Each point is reached from the start by the listed moves, each made 0, 1 or 2 times, or once backwards (-1), plus a little noise. Say if it took an odd or an even number of moves. Then give how often each move was made.

Moves:
(1): [ 38 -21 -13   1]
(2): [ 16   9  -1 -25]
(3): [24  0 31 17]
Start: [ 7 -6 -4  7]
Points:
[ 47 -27 -17   7] => odd (1, 0, 0)
[ 36 -20 -49 -33] => odd (1, 1, -1)
[-71   6 -22  13] => odd (-1, -1, -1)

Moves:
(1): [ 14   4   2  -1   2  -1 -14 -12   7]
(2): [ 17  28 -15  -2  14   3  23   1  -6]
(3): [ -4  11  23  17 -19  -2  13   3  -8]
(4): [  1  -3   2  17   9  26   2 -12  -8]
(5): [-13   7  21 -13  32   2  -6  16   2]
(6): [  1  -6   0 -22 -12  22   9  -2   9]
Start: [  1   3   4 -13 -13 -14 -16   3  10]
Points:
[-14  45  29 -10  14 -10  28  37  -9] => even (-1, 1, 1, 0, 1, 0)
[ 50  72  20 -58   8  34  25  -4  22] => even (2, 2, 1, 0, 1, 2)
[ 50  71   3  24  81  21 -10 -25 -13] => even (2, 2, 0, 2, 1, -1)
[-44  20  90 -31  -2  60  31  39   0] => even (-1, 0, 2, 1, 2, 2)
[ 44  41  15 -61 -48   2   6  -9  35] => odd (2, 1, 1, -1, 0, 2)

Moves:
(1): [ 17  10   9 -13 -12  10 -10  -9   5   9   8]
(2): [-6  9 -5 -1 -4 14  2  4 10  1 -5]
(3): [  1  12  11  -7   1  10  -8   2  -9   1 -10]
(4): [  1   3  11  25  -2  -3   6   1   0  11 -13]
(5): [ 0 -9 -1  7 16 -4 -7 -7  5 -8  2]
(6): [ 19   2  11 -23 -12  18  12   3   7 -14 -20]
(7): [ -8  13  -1   0  -3 -14  10  -9   0  -9   2]
(8): [ -6   6  11 -11   1 -10  -1   2  11   9   2]
(9): [-25   0   4   4 -27 -17  -6 -14  20  -1 -32]
Start: [  1  -8   0   6  13 -12  -3   4  13   1  -4]
Points:
[ 93  38  67  -9 -12  56   0  14 -32  28 -24] => odd (2, -1, 2, 2, -1, 1, 0, -1, -1)
[ 22 -17 -12 -15  18   9 -24 -12  13 -20  17] => even (1, 0, 0, -1, 1, 0, 0, -1, 0)
[-83  25 -26  16 -37 -28 -26 -29  48 -12 -55] => odd (0, 2, 1, -1, 0, -1, 1, -1, 2)
[-40  -9  31  55  -8 -68 -56 -54  39  17 -54] => odd (1, -1, 1, 1, 2, -1, 0, 0, 2)
[-65 -15 -36  21 -21 -39 -12 -44  81 -45 -50] => even (0, 2, -1, -1, 2, 0, 1, -1, 2)
[  8 -37 -41  15  65   5 -22  16  14   5  69] => odd (0, 1, -1, -1, 1, -1, -1, 0, -1)
[-80 -34 -45  43  -6 -22 -36 -11  54 -11 -57] => even (-1, 2, 0, -1, 1, -1, -1, -1, 2)

Moves:
(1): [  8  -1  -6   5  -4 -14 -11  -5  -4  -2   2   6  -4 -13]
(2): [ 16   3  -8   3  -7   7 -15   5  11   2 -11 -11   4 -10]
(3): [ -1   4   4 -16   9  12   2   1 -10 -15 -11  -2 -12 -13]
(4): [ -3   9  15   0   4   2   8  -7  -5   4 -13  -1  -6 -14]
(5): [  9 -15 -12  12  -5  10  10 -14 -13   2   9  -1  12 -10]
(6): [ -9   2 -11   4 -17   6  -8  -4 -10  13 -11   3   4  -1]
(7): [  9 -21  -6  10  -2 -18  17  14   2  -5 -14 -20   1  -6]
(8): [ -2  -4   4  14   8  -1  -6   2 -11  11  -1  -6   1   7]
(9): [ -8 -14  -1 -10   6   9  12   7   8   4 -14   4   1  -3]
(10): [ -1   2   5 -11  13  -6   1  -4  -5   2  -3  -3  -6   0]
(11): [ 1  2  6 -5 -3 -2 -3 13  2  1  4 -2 -5  2]
(12): [ 11  11 -17   5   9  13   3   5   1   0   1  11  -6  18]
Start: [  8  10   0   2   3   0   7   1   5   1  13 -17   4   9]
Points:
[ 79 -42 -53  52   4 -61  14  16 -42   0  36 -55  -2  -3] => even (2, 0, 0, -1, 2, 0, 2, 1, -1, 2, 2, 1)
[ 57 -25 -39  70 -31 -29  15  37  -8  38 -18 -58  13  -8] => even (1, 1, -1, 1, 1, 1, 2, 1, 0, 0, 2, 1)
[-17  29 -67 -46   3 121  20   6   4  -6 -32  39  -1  35] => even (-1, 0, 2, -1, 0, 2, -1, -1, 2, -1, -1, 2)
[ 22 -66  -6  12  39 -42  77 -24 -14  12   7 -13   9 -38] => odd (2, -1, -1, 1, 2, -1, 1, 0, 2, 2, 0, 0)
[  0 -40  -6  33 -28 -79   4  17 -24  45 -29 -67  12 -13] => odd (1, 0, -1, 0, 0, 2, 2, 1, 0, 2, 1, -1)

Moves:
(1): [ -2  -4  10   2  -2   6  -4   8   2 -13   7   3   8   5  -9   1  -3   0
   0  -5]
(2): [ -4   3  -6   1  -1 -12  -1  18   8   0  10  12  -6  -5 -10 -22 -11   3
  -6  -4]
(3): [  0   7 -10  -4   3   3   0  13   4  11 -12  15   3   1 -10  12  -4  -9
  -7 -30]
(4): [  3 -15  -2 -14   1  -1 -31 -12  16   6   6  -1   6   3   7   2   1   1
 -12   5]
(5): [ -3 -13 -10  14  -5 -11  -6   4 -12   1   2   4  12   1 -13  18  -7   7
  -4   4]
(6): [-22 -14  -6  -6 -25 -21  -1  -2  -6  15  10   4  12 -11  12   4   2  -4
 -22 -13]
(7): [ 14   2   1   0  -3  -4 -12 -18  -2 -12  -6   5   9  16 -10 -23  28  -9
  -4   1]
(8): [ 11 -12 -10  10  12  -5   4   2  -8   3  -4   8  -2  -5   2   7  -7 -31
  -1  -3]
(9): [ 13   8  -5  -5  -3  13 -12 -16   2 -15   2  -8   8 -13   8 -16   5   7
  -3  -4]
(10): [ -7  10  -8  -6   6  -5  15  17 -18   9  -5 -13   3   7   0  -9 -16 -11
  12 -11]
(11): [ -1   9  -2  -9 -18  25  -3  -7  -2   1  13   1  -4 -11   5   0   5   0
   3   2]
(12): [ 13   9   9  11  -4  10  -7  -8 -10  11  -4   4  -3   4   7  -1   1   2
  -2   4]
(13): [-11   1   9   1   6  12  22 -23  13  11   3  -1  26  10   0  -1   2   6
   9  -9]
(14): [ 11  -9  -8  27   2  -4  -3   5  -4  10  21   9  -8  10  -3   8   9  11
  -3 -15]
(15): [  4  -9   2   4   0  11  -4 -12 -17  -2  11  10  -7  -4   1  12   0   5
 -11  -2]
(16): [ 10   1  -1 -10  -6  -6  13   8   6   0   1 -10  -1   9   4   0  -3   2
  -5  12]
(17): [  2 -10  -7   4  -8   1 -14   8 -25  -3  11  38  18 -12   4  10   3   8
   1 -17]
(18): [  6  -1  -3  -3  10   4   4  15  -8  -1  -5 -12  15 -17  -9  -4   0  -2
   4  -2]
Start: [ 13  -4  -1  -1   3   1  12   9  -6   5   7   5  -5   6  -7  23 -13 -24
 -12   2]
Points:
[  37 -100   38   -4  -22   11  -10  -67  -20  -15   83   96   94   29
   24   38   31  -12  -66  -22] => even (2, 0, -1, 1, -1, 1, 1, 1, 0, -1, -1, 0, 2, 0, 2, 2, 2, 0)
[ 27 -51 -91  26  -1  11 -67 111 -42  12  64  81  12 -71 -94  62 -51 -47
 -60 -88] => even (1, 2, 2, 1, 2, 0, 0, 1, 0, 0, 2, -1, -1, 1, 1, -1, 0, 2)
[-62 -38  39  29 -55  63  34 -11 -75  29  59 121  92 -44 -10 118 -31   9
 -15 -53] => odd (2, 0, 0, -1, 1, 1, -1, 0, -1, -1, 1, 1, 2, -1, 1, -1, 2, 0)
[ 103  -19  -67   79   14  -22    2  108  -80   31   64  107   14   -9
    6   21  -79  -32  -44 -104] => odd (1, 2, 1, 0, 0, 0, -1, 2, 2, 1, -1, 2, 0, 2, 0, 2, 2, 0)
